Each point is reached from the start by the listed moves, each made once or not at all, plus a little noise. Say if it took an odd or an even number of moves. Then give how often each move was made.
In the rows, 128 means zero.

Moves:
(1): [147 111  80]
(2): [176 149 125]
Start: [149 158 133]
Points:
[147 154 137] => even (0, 0)
[166 141  85] => odd (1, 0)

Moves:
(1): [174 117 140 148 125 150 132 128 136 150]
(2): [115 158  96 122 123 116  97 137 159 110]
(3): [148 148 180 108 116 105  97 141 107 118]
(4): [102 141 135 154 116 124 164 134 131 137]
(5): [135 121 132 127 155 137 113 139 139 146]
(6): [133 102 147 126  74 138 117 178 123 125]
(7): [130 140 133 102 105 147 153 125 130 130]
(8): [133 139 106 110 115 122 148 142  99 127]
Start: [137 109 148 144 144 112  91 140 144 136]
Points:
[159 133 198 126 132  88  57 152 121 130] => odd (0, 0, 1, 0, 0, 0, 0, 0)
[150 147 143 155 126 147 111 165 198 168] => odd (1, 1, 0, 1, 1, 0, 1, 0)
[167 135 204 163  60 107  60 217 160 137] => odd (1, 1, 1, 1, 0, 1, 0, 0)
[139 165 191 107  82  99 137 171  97 135] => even (0, 0, 1, 1, 0, 0, 1, 1)
[134 189 161 101 105  94  97 190 140 138] => even (0, 1, 1, 1, 1, 0, 1, 1)

Moves:
(1): [174 136 127 128 130 130 145 135 124 130 119 143 115 121 120]
(2): [109 155 110 126 155 133 127 127 113 138 161 120  93 128 109]
(3): [138 109 130 133 105 130  92 161 141 146 148 142 122 110 111]
(4): [137 126 137 155 131 127 146 120 141 123 139 147 136 111 147]
(5): [118 141 124 106 155 108 134 135 129 152 149 132 127 118 187]
(6): [133  93 148 159 132 163 109 108 115 123 127 124 113 147 136]
(7): [114 119 149 119 129 128 142 159 126 134 130 149 139 128 128]
(8): [134 129 105 124 126 128 136 138 110 150 134 127 130 125 127]
(9): [136 113 114 136 151 133 120 138 143 127 119 133 153 126 118]
(10): [150 116 134 123 129 110 126 116 136 188 121 118 110 129 109]
(11): [128 114 108 112 125 114 117 117 152 128 131 143 115 152 110]
(12): [117 159 112 126 118 155  93 120 137 135 124 167 140 122 127]
Start: [106 114 124 153 119  98 116 133 124 111 121 136 128 136 124]
Points:
[146 127  91 155 162 104 109 140 171 189 140 233 109 131  69] => even (1, 1, 0, 1, 0, 0, 1, 0, 1, 1, 1, 1)
[165  82 105 102 122  51 114 199 144 244 157 192  91 124 123] => odd (1, 0, 1, 0, 1, 0, 1, 1, 0, 1, 1, 0)
[142  25 135 179 123 123  76 185 125 209 131 160 131 134  87] => even (0, 0, 1, 0, 0, 1, 1, 1, 1, 1, 0, 0)
[163 132 102 147 163  91 135 171 147 227 134 229 155  97 165] => even (1, 0, 0, 1, 1, 0, 1, 1, 1, 1, 0, 1)
[114 155  99 115 173  84 160 187  86 173 173 167  94 116 156] => odd (1, 1, 0, 0, 1, 0, 1, 1, 0, 0, 0, 0)
[130  87 117 183 155 100  91 142 113 235 207 152  65 108 157] => odd (0, 1, 1, 1, 1, 1, 0, 1, 0, 1, 0, 0)
[122  90 159 165 125  78 146 145 143 174 128 165 132 124 125] => odd (0, 0, 0, 1, 0, 0, 1, 0, 0, 1, 0, 0)

Moves:
(1): [133 118 126 125 135 126 142 126 138 126 124 130 132 143 130 137 126 119
 126 126 144 132 126 120]
(2): [137 113 124 124 129 126 134 130 130 126 114 144 137 120 134 133 126 124
 129 124 146 144 133 116]
(3): [124 141 115 121 130 132 134 123 118 133 113 133 138 133 144 132 146 118
 114 141 136 133 132 136]
(4): [123 135  98 143 120 118 120 131 125 138 136 120 109 148 130 108 123 113
 119 117  99 134 137 133]
(5): [115 109 142 121 140 134 140 128 141 139 129 101 142 135 123 130 100  93
 154 121 122 156 108 131]
(6): [108 143 135 122 132 140 120 128 125 132 124 142 147 137 126 135 138 118
 125 116 122 125 126 124]
(7): [118 128 118 110 128 137 136 120 129 152 128 126 134 138 138 113 120 128
 107 131 121 127 116 134]
(8): [135 132 125 138 134 125 118 117 128 135 127 137 143 131 130 130 132 107
 124 132 132 132 125 105]
(9): [125 124 115 128 137 112 116 123 128 126 135 121 130 138 138 122 125 118
 131 130 121 126 129 128]
(10): [114 137 145 121 158 146 136 106 119 136 134 125 131 155 124 122 142 115
 123 105 130 131 129 122]
(11): [127 119 120 105 131 148 122 132 113 116 124 145 127 126 110 128 142 144
 120 139 138 110 128 139]
(12): [125 107 142 141 144 120 134 123 119 135 121 124 116 128 131 119 136 137
  98 125 117 128 123 120]
(13): [111 132 126 137 130 137 109 105 111 139 141 125 106 127 118 133 127 137
 113 112 112 129 134 139]
(14): [114 120 140 136 138 122 130 118 120 139 128 132 122 134 117 141 122 129
 127 134 127 126 143 112]
(15): [127 104 121 148 121 121 140 131 126 161 111 148 130 131 136 132 132 144
 116 150 143 129 135 124]
(16): [127 140 134 122 134 119 125 134 137 112 133 136 125 129 118 130 129 130
 145 117 129 129 117 114]
(17): [107 113 107 145 127 133 117 131 147 132 139 133 119 137 121 143 129 144
 144 132 106 112 131  95]
(18): [133 104 137 122 127 143 143 123 118 125 131 125 118 135 127 128 114 139
 131 125 120 123 119 136]
(19): [148 121 131 138 128 117 128 137 141 129 126 112 123 147 134 124 118 131
 129 131 127 141 126 118]
(20): [127 145 129 138 146 118 118 152 139 108 134 127 117 138 143 111 132 136
 117 137 133 129 127 127]
(21): [126 132 103 140 105 111 121 133 124 148 142 126 138 128 137 144 130 124
 140 136 130 123 137 109]
(22): [113  99 122 126 119 133 130 133 142 144 110 126 114 138 116 148 106 127
 148 133 131 113 125 103]
(23): [120 148 131 103 112 142 126 137 136 129 125 136 134 127 140 146 149 111
 138 122 124 122 128 133]
(24): [128 146 123 130 150 131 120 143 138 122 132 145 131 136 119 136 136 134
 139 118 129 118 131 110]
Start: [118 149 115 119  84 157 138 126 128 111 123 143 121 129 115 113 103 132
 123 120 121 128 136 120]
Points:
[ 60 122  64 135 165 188 106  88  99 155 131 162  93 246 142  74 135 121
  28  97  58 133 131  72] => odd (0, 1, 1, 1, 0, 1, 1, 1, 1, 1, 1, 1, 1, 0, 0, 0, 1, 1, 1, 1, 0, 0, 0, 0)
[ 70 150  68 182 107 133 101 140 167 171 153 137 143 211  99 152  80  71
 170 100  60 144 147   7] => odd (0, 0, 0, 1, 1, 1, 0, 1, 0, 0, 0, 0, 0, 1, 0, 0, 1, 0, 1, 0, 1, 0, 0, 1)
[ 41  58  63 122 124 191 152  91 119 169 123 148  79 218  82 155  89 103
 134  79  87 136 120  42] => even (1, 1, 1, 1, 1, 0, 0, 0, 0, 1, 1, 1, 1, 0, 0, 1, 1, 1, 0, 0, 1, 1, 0, 0)
[ 61 129  63 167 145 144 113  93 125 143 184 147  66 226 100 128 113 135
 124  54  48 107 141  37] => odd (1, 0, 0, 1, 0, 0, 0, 0, 1, 1, 0, 1, 1, 0, 0, 1, 1, 1, 0, 0, 1, 0, 0, 1)
[ 37  99  39 118  60 186 149 122 146 203 124 124 125 208 122 140  58  85
 152 119  57 124 113  69] => odd (0, 0, 1, 1, 1, 1, 1, 0, 0, 0, 0, 0, 0, 0, 0, 0, 1, 1, 0, 0, 1, 1, 0, 0)
[ 35 107 112 115 115 173 157  77 136 218  85 173 146 200 103 167  74  73
 115 122 130 149 112  54] => odd (1, 0, 1, 0, 1, 1, 1, 1, 0, 0, 0, 0, 1, 1, 1, 1, 0, 0, 0, 0, 0, 1, 0, 0)
[ 38  95  71  97  80 210 135  92 117 193  98 213  92 180  94 178 116 156
 114 150 103  78 132  54] => even (0, 0, 1, 0, 0, 0, 1, 1, 0, 0, 1, 0, 1, 1, 1, 1, 1, 1, 0, 0, 0, 1, 1, 0)
[ 78 127  19 179 123 122 104 147 132 147 150 180  64 241 117 142 117 172
 116 143  93 104 169  40] => odd (1, 0, 1, 1, 0, 0, 0, 0, 1, 0, 1, 0, 1, 1, 1, 1, 1, 1, 1, 1, 1, 0, 0, 1)
[ 84 200  82 124 155 122 106 152 149 137 105 184 134 222 166 100 144  75
  72 104  93 153 134  37] => even (0, 1, 1, 1, 0, 1, 1, 1, 1, 0, 0, 1, 0, 1, 0, 1, 0, 0, 1, 1, 0, 0, 1, 1)
[ 17 153 114 135 208 161 117  97 141 150 154 137  94 222 113 107 109 116
  99  83  69 138 118  54] => even (0, 0, 1, 0, 1, 0, 1, 0, 1, 1, 0, 1, 1, 1, 0, 1, 1, 0, 0, 1, 0, 0, 0, 1)
[ 67 159  55  98 104 212 141 108  84 179 113 224 134 212 126 163 171 105
  93  86 127 119 168  95] => odd (1, 1, 1, 1, 0, 1, 0, 0, 0, 1, 1, 0, 1, 0, 1, 0, 0, 1, 0, 0, 1, 0, 1, 1)
[118 140 145  99 118 166 168 113 145 132 108 154 133 189 125 149 119  94
 128  91 152 156 153  74] => even (1, 1, 0, 0, 0, 0, 0, 0, 0, 1, 0, 0, 0, 1, 0, 0, 0, 0, 1, 0, 0, 0, 1, 0)

Moves:
(1): [135 141 136 121 132 139 137 124 118 132 149 121 133 132 143 121 138 137
 138 130 121 117 144 118 130]
(2): [117 143 137 131 138 119 132 127 132 123 134 137 128 133 116 123 123 126
 126 135 129 139 141 122 115]
(3): [119 129 128 126 124 127 118 127 122 138 135 137 136 135 119 139 127 136
 138 129 120 131 128 119 136]
(4): [121 118 104 139 137 142 134 123 124 124 134 120 120 115 139 133 142 139
 145 118 116 151 135 122 111]
(5): [110 113 136 131 138 130 131 125 127 120 104 109 131  92 123 121 109 122
 122 107 121 142 142 138 142]
(6): [122 130 102 133  98 144 122 143 111 156 128 137 125 134 101 155 131 120
 141 104 138 130 114 112 124]
(7): [113 143 127 116 147 147 151 138 136 142 100 122 107 130 116 142 120 145
 125 130 126 102 132 118 134]
(8): [121 135 129 120 117 114 141 135 126 127 126 128 114 127 123 128 139 134
 130 135 132 133 126 137 128]
(9): [132 118 134 103 105 127 121 103  97 128 111 124 148 147 113 146 140 111
 131 124 136 130 119 132 121]
(10): [102 117 116 103 133 133 137 144 125 127 130 118 144 155 136 137 129 110
 140 135 134 166 137 132 150]
(11): [124 132 122 133 133 112 128 121 125 130 129 125 119 133 127 107 118 127
 131 129 129 137 139 143 122]
(12): [140 110 151 117 169 139 127 115 144 140 132 102 114 116 126 155 135 122
 133 124 145 134 134 109 151]
(13): [139 121 129 131 135 116 131 144 116 139 134 135 139 131 123 126 130 132
 129 119 134 126 125 129 116]
(14): [141 147 136 115 131 141 100 137 123 112 141 141 144 128 106 118 120 114
 109 129 114 109 137 143 133]
(15): [126 124 132 137 141 147 144 120 133 122 119 130 107 119 136 105 135 131
 173 148 135 131 133 136 127]
(16): [135 149 119 113 115 126 121 138 139 117 127 135 146 124 127 134 130 138
 129 132 127 143 119 129 130]
(17): [137 130 126 112 112 129 123 141 137 159  85 112 125 149 118 114 131 125
 123 126  89 120 140 136 131]
(18): [169 119 133 118 142 117 150 135 125 121 121 124 108 118 159 131 123 122
 118 117 123 140 133 114 125]
(19): [123 137 119 121 119 109 127 122 123 128 137 128 136 128 126 165 128 104
 113 157 108 121 111 157 120]
(20): [132 143 125 107 127 134 134 129 131 129 126 128 134 105 138 114 134 135
 128 147 143 123 121 117 129]
(21): [133 119 133 112 118 110 114 116 109 145 112 153 115 111 141 134 119 120
 104  94 146 141 119 144 109]
(22): [136 126 147 112 130 142  98 145 114 148 131 126 128 125 111 151 115 140
 124 144 150 144 131 128 136]
(23): [135 113 124 120 112 137 128 121 129 122 121 134 127 125 121 131 132 127
 135 127 135 116 145 131 143]
(24): [133 132 127 128 122 134 143 123 135 122 133 123 134 119 116 134 119 125
 123 132 115 142 113 130 143]
Start: [122 143 139 116 111 125 156 136 116 105 121 128 143 112 108 132 123 133
 128 135 142 109 146 154 117]
Points:
[103 105 102  72 119 170 190 160  92 184 107  91 109 148  83 150 175 137
 248 123 132 168 210 141 147] => even (1, 0, 1, 1, 0, 1, 0, 1, 0, 1, 1, 1, 1, 0, 1, 0, 1, 0, 0, 0, 0, 0, 1, 0)
[ 96 160 171  15 130 111 152 123  86 120  90  67 170 144  59 160 129  59
 118 161  94 148 207 213 152] => odd (1, 1, 0, 0, 1, 0, 0, 1, 1, 1, 1, 1, 0, 1, 0, 0, 1, 0, 1, 0, 0, 0, 0, 0)
[132 194 169   7 147 143 185 221  97 125  68 100 139 112  81 159 103 122
 136 188  94 151 205 197 142] => even (1, 1, 0, 0, 1, 0, 1, 1, 0, 1, 0, 0, 1, 1, 1, 1, 1, 1, 1, 0, 0, 1, 0, 0)
